Each point is reached from the start by the listed moves, each made 0, 1 or 2 times, or once backwards (-1), plus a little noise. Say if it took an odd or an even number of moves. Then give how often each move was made.

Moves:
(1): [ 9.1  5.7  7.7  5.1 -2.6]
(2): [-4.4 18.1 -0.3 -6.6 -0.6]
(3): [-4.2  3.6 12.1 -4.9 14.1]
Start: [10.4  2.7 -4.6 -1.2  4.7]
Points:
[ 28.1  28.7  -1.7   7.6 -14.5] => even (2, 1, -1)
[ 12.3 -23.8 -26.2   5.7  -5.1] => odd (-1, -1, -1)
[ 29.5 -13.7  -9.7  15.8 -12.9] => odd (1, -1, -1)

Moves:
(1): [ 2.5 -4.0 -4.6  7.1  3.9  0.1  2.2  0.0 -2.6]
(2): [11.0  7.0 -9.1 -7.0  0.1 -0.4 15.1  0.9  7.1]
(3): [  4.3   1.8  12.6   3.1  12.6   3.9   5.3  -3.2 -11.2]
(4): [-4.3  8.0  2.4  3.0  3.5  6.8 -0.8  9.1  3.5]
(5): [ -2.0  -4.5   2.8  -2.9   3.2   3.9 -11.3  -4.8   4.0]
(6): [ 6.6 -5.4 -2.7 -2.7 -9.0  9.4  3.1  8.0  8.4]
Start: [  8.7   8.4  -6.3  -0.3  -2.5 -14.3   1.7  -4.7  -2.4]
Points:
[ 19.1  43.6  16.6   0.3  22.8   2.8  35.4  12.2 -11.4] => odd (-1, 1, 2, 2, -1, 0)
[-10.4  20.2   6.1   2.6  18.1  -3.4 -25.0  -4.7   3.9] => odd (0, 0, 0, 2, 2, -1)
[ 18.4  17.4 -15.2   1.1   1.8  12.2   8.2  16.4  22.9] => even (1, 1, 0, 2, 1, 1)
[  5.9 -22.1   9.6  15.4  21.3  -9.9 -23.9 -27.0 -22.3] => odd (2, -1, 1, -1, 2, 0)
[  8.5  28.2 -22.1 -12.7 -13.7 -31.2  17.6  -4.1   5.8] => odd (-1, 1, -1, 0, -1, -1)
[ 10.0   7.7 -17.3 -12.8 -32.8   7.1  -1.0  25.1  33.2] => odd (-1, 0, -1, 1, 0, 2)

Moves:
(1): [ 3.9  2.9  4.3 -2.8  3.4  0.0  4.8 -3.6  8.6  0.3  5.7]
(2): [  3.4  11.5  -1.1   3.1   0.8  -0.9   3.7 -16.1  -0.2   2.5   4.7]
(3): [-7.1  8.3  8.6  9.2  1.9  3.8  4.9  4.9 -9.3  1.1 13.7]
(4): [  8.1 -11.0  -2.2   5.2   1.4  -2.5   9.9   0.8  -1.6   6.5  -5.5]
(5): [ 3.6  1.5  0.0  3.2  1.7  4.6 -5.7  0.6  2.1 -1.1  5.6]
(6): [  0.9   4.0   2.5 -14.5   3.4   9.8  -2.2  -9.1  -5.5   1.0   0.7]
(7): [-1.1 -2.6 -3.8 -7.9  1.8  1.4  0.2  4.0  3.0  7.1  3.4]
(8): [12.0 12.1 -0.1 -3.6  2.7 -2.0  2.3  2.2  0.3  0.3 -8.6]
(9): [ -6.4   0.1  -5.7   3.8   0.3   2.3   5.1   6.4   2.5 -11.5   6.6]
Start: [-5.6 -8.0 -6.1 -1.8  3.6  6.1  3.5  4.2  3.9 -2.8 -9.9]
Points:
[  1.4  43.8   8.4 -22.5  10.5  25.2  -5.3  -6.4 -25.3 -13.6 -15.0] => even (-1, 0, 1, -1, 0, 2, -1, 2, 0)
[ -0.3 -29.9 -11.8  18.5   6.4   1.5  16.9  33.6  21.5 -12.7  -2.8] => even (1, -1, 0, 1, 1, -1, 0, 0, 1)
[ 31.6 -11.2 -12.8  26.6   2.4 -14.1  25.4  17.9  -4.1   2.7 -47.8] => odd (-1, 0, 0, 2, 0, -1, -1, 2, 0)
[ 26.3 -21.0 -18.4 -33.2  17.0  26.9   2.1 -48.7   5.7  39.1  -4.0] => odd (0, 2, -1, 2, 2, 2, 2, -1, -1)
[ 20.0   1.6   5.0 -27.7  10.7  12.3  12.5 -21.1 -16.3  10.9 -38.2] => odd (0, 0, 0, 1, -1, 2, -1, 1, -1)
[-15.5 -11.7  -1.0 -26.7   7.1  27.1  -3.4 -15.9  -7.7  -1.1  -0.1] => odd (0, 0, 0, 0, 0, 2, 0, -1, 0)
[  0.6   2.5 -11.5  17.0   9.5  -1.9  28.5  -5.2   3.9  22.6  12.1] => odd (0, 2, 1, 1, 0, -1, 2, 0, 0)

Moves:
(1): [ 7.4 -7.5  4.3  5.9 19.5 -5.2  5.2 -4.9 -3.0 -9.5 -2.0  8.0 -1.8  5.9]
(2): [ -8.7   0.6  -7.7  -4.8  -7.7 -11.5  -0.6   0.0   5.2   0.8 -13.7   8.4
   0.5  -0.3]
(3): [ 1.9 -2.4 -0.6 -6.9 -7.7 -5.0 -1.2  2.7  2.7  2.0  2.6 -1.5 -5.3 -7.0]
(4): [ 13.5   2.6  -3.0  -6.3  -4.0  -9.1   9.7 -12.9   7.5  -0.1   7.3   0.4
  -0.7   3.5]
(5): [ -0.7   4.0 -10.6   7.5  -6.2  -1.6  -0.7  -0.7   0.4   1.3   3.5  -2.4
  -2.9   9.7]
(6): [  4.3  -8.5   0.4  -4.4   4.8  -0.3   2.6  -5.5  -4.9 -12.2   0.2  -6.3
   4.1  -4.1]
(7): [-4.4  6.1  7.4  0.9 -4.8 -3.2 13.3 -1.6 -0.8  5.0  6.5  2.1 -2.7 -5.7]
(8): [ -2.0  -4.3   1.1  -7.8  -1.5   1.2  -2.3  -1.7   0.6  -2.4   4.9 -10.9
  -0.2   2.9]
(9): [ -4.5  -5.0   2.5   4.7  -1.2  -1.0   0.4  -1.6   3.6   2.5  -0.2  -2.6
   0.5 -13.0]
(10): [12.7 -9.2 -7.9  6.9 -5.2  9.5 -1.5  6.4  7.7 14.0  5.1 10.2 -3.6  0.2]
(11): [ -1.7  -2.0  -5.2 -13.5   2.5   0.5  -2.5   7.1   4.6  -2.3  -6.7  -8.8
  -4.3   0.3]
(12): [  1.6  -5.7  -9.1   8.6  -3.9  -3.8  -1.9  -4.6  -3.1   1.6  -3.8 -14.6
   1.1   2.5]
Start: [12.6  8.6  4.5 -0.4 -2.4  1.1 -4.7  2.6  3.6  0.2  3.9  1.4 -2.8 -1.3]
Points:
[ -2.8 -31.5 -43.5   0.9 -16.0  -2.8 -39.5  12.6   6.2 -11.3 -16.6 -77.6
 -12.6  -7.6] => odd (0, 0, 1, -1, 2, 1, -1, 1, 2, 0, 2, 2)
[ 15.1 -26.8 -48.1  52.6 -36.2  19.8 -35.2   7.5   5.6  29.2 -11.8 -11.7
   8.4  -0.4] => odd (-1, 1, -1, -1, 1, 1, -1, 0, 1, 2, -1, 2)
[ 49.8 -24.2 -46.8  54.8 -19.9   7.6 -12.2 -10.4  25.3  33.1   3.3  -4.0
  -2.1   2.1] => odd (0, 0, -1, 1, 1, 0, -1, -1, 2, 2, 0, 2)
